Rows are points. Before rounding, the points of a table are all equally far from one centre. They may lie mostly on one side of it. Where is the centre, to within rounding?
In the rows, zero is written as 100.

Points:
136 53 113
136 82 164
125 72 165
153 88 150
154 83 149
141 93 161
159 88 127
Centre: 121 85 129

Points, 9 rows:
138 121 137 97 126 65
160 67 60 35 51 74
122 170 133 39 79 90
132 156 134 13 103 77
158 195 96 66 114 52
151 54 53 58 116 114
179 148 94 106 101 90
112 87 100 84 35 85
142 94 133 92 82 77
Centre: 117 124 62 56 103 70

Points (15 x 9):
116 66 113 155 73 119 72 121 13
108 59 109 156 66 78 68 96 63
122 80 111 149 74 135 138 101 32
123 110 116 157 80 85 127 83 58
128 73 104 118 71 108 132 94 31
104 84 129 195 95 99 123 98 36
108 82 111 173 54 118 80 108 62
150 80 133 147 65 91 101 104 41
132 102 100 168 83 101 124 101 31
130 74 123 164 69 119 134 87 53
120 92 87 165 73 103 88 90 33
98 99 122 170 70 103 90 76 34
111 86 123 134 58 115 132 93 27
120 94 106 142 78 142 134 101 66
107 30 123 151 65 104 95 102 31
Centre: 103 76 119 141 99 104 102 111 53

Points:
109 20 121 117 39 171 78 78 104 40 107 108
77 26 118 155 33 131 48 75 115 51 125 155
83 84 91 138 60 167 41 80 115 13 150 122
122 53 146 137 56 161 60 103 138 53 129 116
119 86 150 134 10 108 58 75 124 59 132 147
112 93 121 161 28 121 39 84 151 29 99 118
127 96 105 141 38 128 53 114 134 67 125 98
84 82 161 151 105 159 65 47 80 71 143 115
113 97 128 143 105 164 51 84 100 33 129 103
114 106 109 148 74 190 51 82 152 84 98 133
90 65 147 131 55 139 36 110 152 31 99 79
114 65 162 130 43 142 18 88 125 63 101 132
128 38 136 114 68 155 64 77 109 29 105 113
127 105 137 175 49 151 95 85 131 32 112 136
116 91 120 183 27 157 62 61 110 77 125 104
129 92 119 133 44 155 50 113 104 86 130 138
87 67 132 107 34 137 47 105 160 22 133 141
103 126 133 96 63 137 36 111 130 15 90 135
104 104 116 172 38 158 34 110 120 75 118 129
Centre: 60 94 124 119 56 138 83 71 114 64 96 120

Points, 24 rows:
127 118 83 114 111 58 123 77 114 63 103 59 69 95 69 93 124 115
131 136 73 105 99 105 89 117 79 30 103 65 124 97 93 84 92 106
154 135 95 112 79 64 76 84 120 51 97 57 99 129 95 33 120 91
148 135 127 89 95 113 103 137 67 89 112 79 79 95 141 79 103 149
142 121 108 103 43 76 104 107 167 45 99 103 92 106 119 78 97 147
142 147 95 107 93 68 102 116 86 89 118 53 111 119 113 103 82 125
157 126 75 103 111 95 108 113 87 24 113 73 47 126 118 39 103 136
195 144 122 107 88 86 125 43 133 23 94 80 72 99 111 58 100 156
149 141 106 118 100 62 84 106 122 30 103 69 86 89 123 106 88 142
158 138 91 149 81 93 99 143 75 26 106 73 78 100 86 59 84 138
137 149 126 100 90 82 111 115 126 13 80 83 60 102 105 62 79 160
176 89 91 110 67 52 114 110 94 31 84 35 81 108 136 62 103 133
135 146 77 126 100 89 83 92 116 48 105 62 97 126 120 85 119 150
152 107 78 109 77 83 112 127 122 52 70 53 118 140 94 43 100 160
189 100 125 94 93 48 110 125 137 64 108 75 74 98 135 72 79 119
151 137 72 116 74 89 131 110 107 67 87 70 74 99 102 44 76 184
169 148 114 158 132 83 95 107 106 76 114 90 80 103 116 69 99 141
140 105 91 91 59 56 130 83 127 59 84 53 143 117 80 56 99 137
164 116 87 126 59 76 102 116 116 70 78 60 107 69 113 73 118 157
181 160 122 78 61 102 112 65 113 9 115 105 78 123 108 55 78 138
122 154 86 130 63 86 103 66 65 91 104 75 87 114 99 36 82 167
131 100 77 142 106 98 123 55 102 93 123 66 111 102 127 99 111 162
139 128 87 145 34 119 114 101 100 49 103 44 94 127 114 81 126 124
164 119 120 93 91 104 150 97 105 51 87 64 125 59 115 47 88 167
Centre: 154 88 125 113 79 106 105 76 91 63 94 88 86 116 95 71 80 129
